Each wall is flat, endless, passes through zero and stands at right angles to its row. A trip goes straight from one point to another. Which walls does it cross, in order?
In the rows, zero is written as 128.

Walls:
(1): [102 165  97]
(2): [ 66 131  57]
(3): [112 125 118]
(4): [ 75  70 138]
(5): [174 137 143]
Trips:
[117 136 170] to [189  53 117] -> none
[144 187 198] to [215 111 129] -> none
[ 87 133  68] to [ 99 219 129] -> 4
[74 67 53] to [109 113 170] -> 1, 2, 3
[123 154 157] to [126 190 118] -> 2

Walls:
(1): [135 129 128 137 110 122 140 157  78  53 149 188]
(2): [ 78  98 147 136  94 114 144 127 159 168 136 133]
(3): [163 118 156 128 134 132 122 152 130 139 126 169]
(4): [150  99 105 123 138 150  88 113 102 180 184 128]
(5): [130 130 153 111 112 114  75 127 129 101 106 109]
Trips:
[106 143 128 162   7 101 141 128 113 114 183 111] to [190 138 154 110 116 141 103 127  86 157  81  74] -> 4, 1, 2, 3
[123  96 126 123 123  97 145 138  95 148 126  97] to [113 165 124 103 102  99  96 153 182 143 128 126] -> 5, 4
[131 135 161 107  88 111 139  98 111 138 116 149] to [179 127  88 137 120 122  82  79 147 133 119 160] -> 4, 2, 1
[178 149 116  86 180 121  76 124 118 108 101 104] to [ 96 113 174 139 100 142 142 123 146 130 108 199] -> 4, 1, 2, 5
[155 158 122 102 107 128 119 156 111 115 115 110] to [ 91 113 170 144 132  92 111 114  98 135 160 163] -> 4, 2
[133 145  84  58 134 143 128  74  83 137 139 101] to [146 126 124  70 108 106 135 115 140 114 124 143] -> 5, 1, 4, 3
[118 190 118 110  59  71 101 129 128 142  83 131] to [145 127 142 101  85 164 104 129 110 165  88 120] -> 3, 4
[145  84 172 139  31 118 121 157 128 122 127 142] to [115 118 199 160 154 128 112 157 116 125 117 147] -> none
[136 106 145  86 138 120 102 174 127 111 154 160] to [125 148 163 115 125 113 126 104 165 170 197 110] -> 2, 1, 5, 3

Walls:
(1): [127 173  98 130 148 116 145  99 102  87 144 230 100 110 150  98 130 114
 125  75 132  61  82 192  91  11 151 131 128 103 166 132 118 126 106 149
 122 152  47 199 114 110 155 122 122 132 130  73]
(2): [113 139 194 157 145 138 137  90 106 128 113 126 183  96 172 121  79 103
 104  84 137 126 111 189 184  51 128 159  71  95 122 105 162 145  93  95
 188 107 136 118 147 136 157 138 100 101 104 185]
(3): [108  86  61 107 101  59 139  92 130 201 163 172 117 105 151 141 137 149
  89 121 121 137 121 151 112 125 122 114 142 125 119 152 141 114 150  96
  78  66 131 135 140 159 124 137  88 126 150  44]
(4): [204 129  34 166  98 191 146 150 175 146 225 173 154 100  69 169  86 167
 184  58 199 130 169  71 131 108 125 197  79 122 157 100  83 185  92 126
 167 128 129 174  69 126 187 137 137 221 150 158]
(5): [118 143 132 233 161 163 117 125  55 129 171 156 144 104 103 115  64  57
 115 111 150  67 125  67 118 228  89 184  69  93 122 125  83  36 186 145
 162 122  81 203 147  52 132 225  93 113 100 133]
(6): [140 132  72 182  67  82 106 189  74  97 138  79  96 161  89 123 127 222
 162  66 154 134 163 128   7  91 154 222 122 146  75  67 139 136  93 123
 120  74 110 173 136  52 158  79 118  68  86 156]
(7): [ 58 117 105  80 157 121 167 111 170  62 122 129 140 141 123 114 135 100
  66 122 194 101 149 157 116 168 185 201  63 132 185 153  70 108 146 176
 184 191 164 151 140 143 156  59  83 124 120 105]
(8): [142 122  81  93 109 185  62  87 197 143 120 180 139  94 107  68 125 192
 154 152 127 141 107  62 101 166 103 185  72 119 108 113 100  62 128  64
  81 105 136 230 194 128 186 127  99  68 177 127]
Trips:
[183 146 150 145  77 193  97  83  89  88 132 133 179  74  74 104 119 131
 192 178  70 126 165 147 109  68 118 104 176  81 115 131 148  86 133 151
  64 168 119 198  60  74 119 152 152 129  76 103] to [ 96  98  92 139 112  69  78 146  75 168 128 142 133 109 182 159 181 179
  92 114 139 110 137 102 133 114 128 176 147 129 211 132 172 191  74 127
  68 134 117 168 119 158  94 107 117 208 124 155] -> 5, 3, 8
[155  94  97  88 108 143 114 147 143  81 161 173 139  98 136 186  94 148
 164 178 149 134 177 165 124 139 109  98 147 115 175  75  68  86 152 139
 145 121 119 172 154 144 148 205 197 119  86 152] to [117 137  99 170 156 120  74 174  94 177  91 107 122 204 124 145 125  63
 122 159 166 225 115  47 173 170  89  86  77  84 131 157 180 113 155  95
  94 146  92 118 119  88  85  37 196 114 152 164] -> 1, 4, 8

Walls:
(1): [ 93 125  66  87 146  20  18  53 146 143 105  85 128  78 121 183 135 129
  70 100 101 141  44 116  87 117 157  69 130 146 125 162 116 128 104  86
  85 112 137 126 138 133 157 150 117  89 150 116]
(2): [148  99 145 118 100 150 117 104 120 148  79 114 129 116 129 171  91 102
  67 126 145 156  81 107  88 141 123 133 114 175 131 139 179  84 122 168
 106  89 142 154 135 147 111 154 196 190 105 139]
(3): [ 99 117 136 117 122 123  79 126 118  89 113 161 155 100 151 149 128 155
 110 127  86 133  70  88  95 131 211  61 116  94 132  85 122  81 119 128
 114 150 105  84 123 135 138 132 103 112  82  82]
(4): [112 162 100 133 157 105 181 164 111 217 142 172 106 130 131 182 149 130
 135 118 142   7 128 157 159  64  84 153 138  95 137 243 106 152  78 202
 127  42 113 152 197 162 134 169  57 164 172  43]
Trips:
[133  89 150  98  49 160 166 122 189  76 137 158  94  94  87 128 141 163
 118 154 122 110  66 153 181 132 129 139 170 151 122 136 166 156 117 160
  98 148 103 151 133 121  79 107 161 124 110 139] to [158 152 157 148 156 117 105 149 177 160  81  45  84 127 107 168 104 123
  95 116 106 121 153 157  71 168  86 188 142  62 114 118 127  93 105 173
 110 144 115  92 156 111 116 126 160  97  86 170] -> 1
[212 102 177 134 160 108 111 165 140 156 199 138  73 113 135 119 129 173
 130 172  91 192 156 112 124 197 124 182 129 151 143 130 119 133 143  74
 130  68 125 110 141 117 160 222  69 163  93 131] to [193 142 119 108 195 115 131 178 172  79 110 158 149  87 149 124 135 162
 128  96  93 108 194 110  40 166 135 122 124  80  94 171  96  43 126 154
 136 121  76 174 135  73 116 172 206 120 111  86] -> 2, 3, 4
[ 84 115  88 136 113 115 129 125 199 126 152 208 109 185  99 146 136 184
  36 106 119 132 132  89 120 177  33 118 165 134 154 163 111  91 129 105
  75 189 160  84 151 112  97 119 206  90  95 173] to [156 163 147 145 102 189 163 202 136 148 143  76  82 189 127  93 145  90
 104 163 164 188 149 146 136 141 131 174  90 159 107 172 152 184 152  93
 147 129 168 132 163 141 132 202 121 136 120 158] -> 1
[186 102 112 201 165 138 138 138 104 119  73  45  85 102 107 142 176 100
 135 175 110  84 175 121 125 133 168 136 104 151 131 136 148  88 174  65
 171  85 126 205 102  99 114 113 196 149 119 191] to [130 152 117 123 139 107  98 140  75 148 181 174 107 140 133  95 120 131
 114 126  82  96 183  90  90 106 107 154  78 157 142 164 122 167  96 139
 227  69 108 191 142 149 115  90 107  93 150  98] -> 4, 2
[103 140 102 130  87 108 135 139 144 153  94 108 138  91 101 133 116 147
 119 142  62 137  87 123 142  78 103 117 122 124 107 132  90 154 191 138
 148 186 145  93 103 106 118 114  54 116 110  86] to [188 132 126 138 182 169 159 158 150 176 146 102 125 152  69 119 141  91
 148  89 110  97 167 134 166 146 176  79 130 124 138 176  83 114 105  61
 161 100  77 102 106 137  97 138 129 194 111 139] -> 1, 3

Walls:
(1): [123  70 122 193 167 143 124 114 149 104 128 145  90 107  90 147 132  81
 138 118 150 113 132 178 111 132 130 176 116 152 178 167 160  63 105 133
 128 124 158 132  60  99  93 153 153 161 110  74]
(2): [124 136 122 137 111  93  90 131 125 144 125 117 173 104 122 162  83 101
 108 143 134  68 127 122 161  86 104  78 143 125  82 140 130 116 122  49
 117 152 176 166 116 123 110 165 108 117 143 135]
(3): [106 109 136 155 126 126 160  46  87 140 156 176 137 165 160  41 131 144
 147 168  90  97 158 171  99 113 123 116 179 120 152 153 163 143 110 105
  72 143 130 104 112 123  98 151 141  89  97 111]
(4): [200 190 106 184 154  90  92 177 144 129 153  85 162 122 111  49 143 147
 185  70 126 234 149 122  86 121 104 157 166 107 119 105 163  92  69  71
 157  61 115 150 136  95 137 139  51  95 159 195]
Trips:
[ 31 152 169 138 201 146 152 139  69 159  93 111  81 110 189  92 100 133
 204 170 106  81  28 125 125 101  71  86 118 122 103 121  82 196 129 157
  66 186 106 122  96 164 117 122 190  95 192 143] to [ 99 115  93  63 147  83 148 138 157 176 126 120 122 127 213 121 152 115
  95 136 174 147 123 132 127 108 172 144 102 148 131  99 173 152 159 107
 102 125 130 115 161 102 126 127 131 123 121 145] -> 2, 3
[ 64  79 168 122 113  98 161  48 103 176  96  80 202 113 124 168 109  62
 134 121 203 173 160 182 130 155 159  95 140 172 127 181 133  99 113 177
 185 113 159 173 197 118 171  73 141  56 149 153] to [148 147 180 117 180  93 122 144 158 127  88  89  84 115  92 116  74 147
  84 128 136 124 133 135 104 111 120 124 148  68 204 171 134 140 148 145
 138 114 122 100 185 151 138 146 203 158 153 107] -> 1, 2
[126 119  60 174 122 142 156 162 145 101  85 155 153  60 239 123 104 117
 130 139 142 108 163 137 161 100 131 181 129 109 188  76 148 158  96 116
 169 118 153 112 104 134 114 102  46  78  92  37] to [152 163  85 121 126  93 151 120 132 144 104 100 121 103 129 175 189 121
 167 155 120 153  70 100 169 139  90 139 173 115  81 239 174  90 161 111
 130 133 128 112  88 115 123 165 127 169  66  99] -> 3
[162 166 147 163 137 117 123  97  99 179 224 149 158 136  82 120 193 154
  74 150 121 114 174 207 180 213 158 187 134  53 119 121 159 108 102 153
  71 134 141 116 106 138  98 127 121 107 145  70] to [148  86 142 118 149 176 132 142 149 145 143 142 127 173 107 130 143  86
 133 103 166 113  83 123 123 108 184 118 141 139  84  85 114 177 117 125
  85 169  87 138 101 124 102 185 181 115  97 156] -> 4, 2
[163 176 143 167 139  79 143 103  91 198 124  88 140  88 161 122  85 138
 149  81 126 153  90 180 102 133 173 159 131 144 114  94 122 194 113 143
 122 109 107 117 128 102  88 133 120  66 108  98] to [145  92  99 177 137 172 109 107  91 106 100  94 140  92 136  48  78  86
 130 168 141 183 132 133 129  67 109 140  91 135 123 169 177 142  44 148
 101 173  81 108 127 100 151 161 100 172 140 118] -> 1
[138 137 123 172 115 130  86 104 104 184 155 118 193 130 123 115 154 147
 109 104 130 153 102 141 178 163 158 174 129 142 123 161 122 186  99 148
 117 162  72 160 138  95 136 123 170 104 137 198] to [143 165 123 105 156 144 109 133 121  72 211 135 135 158 144 159 141 110
 126  68 125 159 182 147 157  83  89  88 189 138 176 179  83  81 116 107
 187 182  89  94 128 226 137 135  75 137 186 139] -> 3, 2
[ 90  99 123 116 126  78  78 140 114 103 139 141 158 122  66 121 161 108
 129 144 122 102 100 173 130 137 156 193 142 130  92 124 149 137 148 130
 127  85 163 172 131 104 141 134 121 173 176 153] to [ 96 115 142 126  80 189 140 158 151  57 171 249 160 116 104  93  73  69
 154 173 148 100  79 170 111  73 179 119 123 108 125 139  52  66 122 118
 119  81 129 178 172 135  74 168 177  99 109 131] -> 4, 3
[202 152 149  53  70  14 101 193 123 132 121 162 135 195 133 141 147  88
 109 137  81 179 179  78 143 114  99 149 136 119 133  75 158 137 156 162
  68 117 118  85 180 132 146 127 131 139 103 219] to [107 122  73 123 143 106 213 168  92 153  63 181  77  66  41 133  69 155
 155  57 110 159 178 110 162 132 149 163 185  96 174 110 125 178  90 147
 125 143 124 148 130  63 140 175  14 102 135 106] -> 1

Walls:
(1): [117 141 202  78  86 139  77 152 194  38 116 211 128 130 127 117 132 164
  83 155  51 164  95 107 115 109  47 131 137 162  95  77 113 145  62 147
 168 156 120  38 174 176  71 146 161 153 147 114]
(2): [188 170 103 101 158  66  97  83  84 139  96  73 102 108  71 144 137 166
 158 158  41 135 119 108 120 144 117 119 100  97 150 120 177 137 174 122
 190 179 107 118  98  80 174 103 187  98  32  69]
(3): [197 168 122 137 131 176 143 156 169 119 148  62 109 109 174 115 123 179
 111 100 131 108 132 101 171 126  81 137 158 163 152 116 157  72 115 149
 163 113 150 179 115  48  39 139 107 205  90 124]
(4): [205 170 118 117  91  81 145 155  56 152 167 125 160 148  88 147  57  58
 129 176  90 120 113 115 116 173 155 160  73 133  58 144 144 186 127 181
  89 155 169  68 102 189 192 164 103 197  48 190]
(5): [143 119 185 108 133 100  88 154  97 127 122 140 134 109 112  78 128 129
 113  87  88  87  45 128 170 162  77 106 112  85 182 110  50  70 160  72
 105 167 156 145 142 111 119 135 109 108 133 152]
(6): [200  58  64 104 154 105 139 151 157 172 103  43 168 103 201 115 173 200
  99 136 125 115 110 136 111  62 153 104 140  98 185 118  56 190 147 133
 150  91  76 128 144 149 145 149 136 135 153 114]
(7): [131 145 176  55 106 117 107  76 130 130 126 214 144 158 193 129 156  74
 109 166 136  97 209 103  98  91 148 147 135 160 128 133 128 165  80 105
  94 108 174  65 168 146  21  63 120 165 144 129]
(8): [172 104 106 157 101 118 177  69 107  54  94 189 204 165 135 139 178 152
 114 111 187 151 124 178 115 121 107  75 129 116 166 117 125 134 125 184
 114 109 116  75 102  62 149  73  37 120 121 134]
(9): [ 98 110  78 144 190 147 104 151 125 162 141  90 127  69  89 116 146 115
  87  81 100  73 163 154 137  96 112 123 160 122  64 117  78 113  97  94
 107 137 130 126 101 169  84  85  71 198 115 168]
(10): [140 161 128 126 147 127  70  85  87 114 132 136 136 108 199  87 111 110
 137  66 171  91 162 134 173  74 164  93 129  35 115 138  93  92  88 106
  77  77 106 173  99 180 154 117 110  84  79 139]
Trips:
[154 105 109 184 193 190 148 108 149 155  79 151 127 112 101 171 139 114
 155  60 129 186  95 144  76 196  92  79 199 141 164 188 172 149 175  63
 110  92 129 180 182  69 119 140  52 124 124 147] to [ 62 207 127  98 148  95 217  97  78 124 130 105 166 123 107  85 161 146
 150 157 109  83 160 124 119 152 154 124 137 126 127  91 129 157  83 124
 123 133 111  81 118 133 155  55 157 135 199  62] -> 5, 2, 3, 7
[212 177 216 184 133 145 184 140 181 140 123 122 149 119  96 133 174 123
 133 124 184  73  91 203 133 188 110 142 190  45  87 204 162 132  91 118
 115 128 157 124  60 171  56  62 131  90 102 129] to [121  82 149 102 198 173 139 160 106 134 181 138 118 131 158 142  95 151
 143 121  92 132 181 130 157  80 104 130 106  82 129 114 152 186 103 178
 109 134 120 104 131 149  93  99 149 177 141 100] -> 5, 1, 8, 6
[188 143 155 133 150  95 153 182 226 120 115 202  71 182 122  70  58 114
 110 198 103 179 148 141  80 181  81  99 172 141 138 186 152 128 151 123
  80 124 120  98 193 106 153 120  89 161 139 100] to [134 101 111 120 128 138 113 140 132 135  46 176  56 168 107 143 160  82
 150 148 142 100 120 130 115 142  98 156  96 124 105 156 127 133 115  57
  54 150 164  41 150 167 119 210 110 146 118 139] -> 3, 5, 8, 9

Walls:
(1): [146 183  79 100  99 147 169 130 113 129 166 138  79 162 113 119 117 151
  95 145 125 147 204  92 140 178  44 164 163 175  83  16 153 183  73 132
 100 117  96 137 152 116 103 113 162 143 131 101]
(2): [100 176 150  63 176 127 151 126 133  74 163 124 151 187  61  91 128  94
 143 128 219 100 183 199 116  88 135 118 103 110  96 101 104 123 173 132
 111 101 111 133 135 162 112 117  73 131  93  87]
(3): [144  97 112 127  63 169 153  97  64 141 128  76 135 102 118 144 148 203
  83 110 119  86  63 139 100 131 134  59 121 153  90  76 155 164 156 108
 106  99 167 115 111  99 187 144 137 181 149 114]
(4): [ 99 132 162 100 177 114  58 114  90 110 169 177  87 136  85 104 163  63
 114 118 129  90 133 150 105 121  93 114 185 189  93 172 165 195 111 138
 125 136 183 175  82 129 219  96  92 167 179 144]
(5): [108 131 120  60  84  62 119 194  77 168 156 104 145 116  60 147  86 127
 102 151  97 123  79  63  85 107 174  55 104 147 190 127  77  90 170  77
 165 162  81 136 184 152 118 109 144 217 129 120]
(6): [ 93 105 120 113 163  59 179 110 121  78 111 107 164 164 197  66  91 141
  96 187 123  96 122 133 129 147 113 170 154 125 119 151 111 160 177  60
 173 142 174  68 210 191 206 110 118  64 146 186]
(7): [193 133 137 135 100 166 174 126 170 107 143 126 168 121 137 152 141 109
  57 110 104 131 158  88  96 130 129 108 149 144 130 112  86  92 113 194
  67  98  90 146 102 120 146 121  90  93 123 151]
Trips:
[ 28 145 161 168 125  57 207  68 146 143 129 134  90 108 171  87 100  78
 131 137  49 156 118 139 107 135 172 124  98 128 134 212  85 135 108  78
  61  93 123  93  80 102 126 249 165 120  97 101] to [192 138 177 115 129 156 114 128 163  88 133 142 128  69 155  73 125 149
 150 105 195  99 159  95 102 105 106  76 100 170  44  90  84  65 218 125
 139 117 123 107 128 105 123 163 101 118 111  74] -> 7, 2, 3, 6
[176  73  88 146 114  81 125 106 152 154 103 133  99 202 136 106  96 161
  96 167 217  79 135 119  91 136 105  47 178 110 196 152 113 141 143 106
 121 207  94 137 136 111 122 140 149 164  93  86] to [138  66  96 180 120 152  94 161 128  69 200 151  90 114 107 147 168  91
 156 141 163 134 225 163 125 163 162 161 131 101 169  62 154 126 111 155
 125 144 107 137 133  91 203 152 143 104 142 152] -> 3, 6, 4, 7, 5

Walls:
(1): [111  93  96 103 118  91 140 170 167  77 120 108 142 141 117 107 132  88
 109 111 116 118 174 142 185 107 111 116  70 165 103 179 159 170 149 106
  99 170 109 117 105 114 126 126 120 108 163 108]
(2): [ 98 135 151 126 129 139 194 149 129 130 158 120 107 120  95 100 109 146
  64 118  95  86 107 145  99 132 128 156 157 151 104 155 148 143 164 114
 127 142  97  86 115 155 119  60 131  97 101 200]
(3): [160 160 176 146 139 107 177 178 132 132 143  82 175 163 130 121 116 105
 135 130  87 185 182 158 121 181 223  81 149 178  36 153 154 108  94 169
  71 132 153 202  54  81 131 149  81 156 166  60]
(4): [164  73 191 110 113 148 188  88  66 166 129  59 164 141 141 118 137 130
 103 148 130 105 140 118 141 120 136 108 174 159 112 123 104 142 126 106
 164  98 146 150 120 184 164 175 108 128 123 141]
(5): [156 118 136 209 158 141 117 119 178 112 128 127 118 153 136 122 138 101
 173 128 114  83 116  78  97 176  88 129 122 111 119 139 149 106 191 197
  57 141  85 166  77  39 123 113 202  87 137 113]
(6): [128 117 112 146 113 138 161 108 139 191  98 116 105  71 175 142  97 166
  74 150 130 132  90  63 156 120 122 137 141 108  85 120 162 104 100 134
 112  51 109 160  88  76 135 123 122 176 193 206]
(7): [162 103 136 115 151  91 126 105 116  83 146 135 133 106 104  55 123 125
 126 127 148 130 105 133 118  84  74 125  90 117 141  64 121 167 184 119
 206 121 146  78 122 158  94 140  87 169 160 141]
(8): [143 119 165 159 114 120 135 162 161 124 173 115 130  95  93 133 144 141
 169 114 153 163 182 105 138 104  36 109 163  82 121 143 113 194 171 122
 103 146 167 149  85 144 157 169 115  45 181 157]
(9): [144 133 165 109  99 147 121 111 166 138 134  97  89 162 109 135  93 115
 134 103 129 130 192 138 160 162 116 164 152 108  52 103  68  91 126  96
  90 100 136 107 111 127 143 137 114  99 146 134]
(10): [142 147 115 153 154 182 176 113 110 144 105 141 101  76 126 185  87  93
 161 127 143 138 153 123 145  95 190 116  83 121 102 141 101 125 146 120
  55  99 107 129 198  65 160 142 102 159 145 102]
(11): [129 157 153 109  88 126 122 157  72 111 114  98 129  74 123 106 158 167
 119 147 123 141 140  91  88 101 176 177 107 136 117  77 106  85 145 128
 136 151  79 100 165 142 131 168  79  88 105 165]
Trips:
[150 142 161  77 123 121  97  97 227   7 149 179 167 128  84 145 100 124
 113  75 117 158 153  98  89  95 140 134 102 119 130 158 153  92 131 107
 135 111 102 157 108 129  93 123 115 134 113 185] to [ 75 143 107 143  68 106 142 100 134 106 123 153  92  28 101 108 120 154
 113  85 107 165 147  57  88 173 120 118 148 103  91 103 120  92 115 122
 116 180 176 128 131 131 100 135  75 120 106 148] -> 5, 6, 1
[113 109 131 128 166 131 114  91 163  63 126 166 110 150 136 118 169 103
 174  89 187 138  90  92  96 136 115  78 134 147 134  93 186 126 120 152
 124 164 157 152 110 126 182 119 170 111 153 118] to [173 126 151 210 158 162  94 189 169 107 131  79  81 172 132 114 156 149
 146 111 131  95 117 107  75  95 150 134 116 140 166 108 122 221  86 182
 147 106 126 133 127 122  95  94 168 125 132 140] -> 1, 2
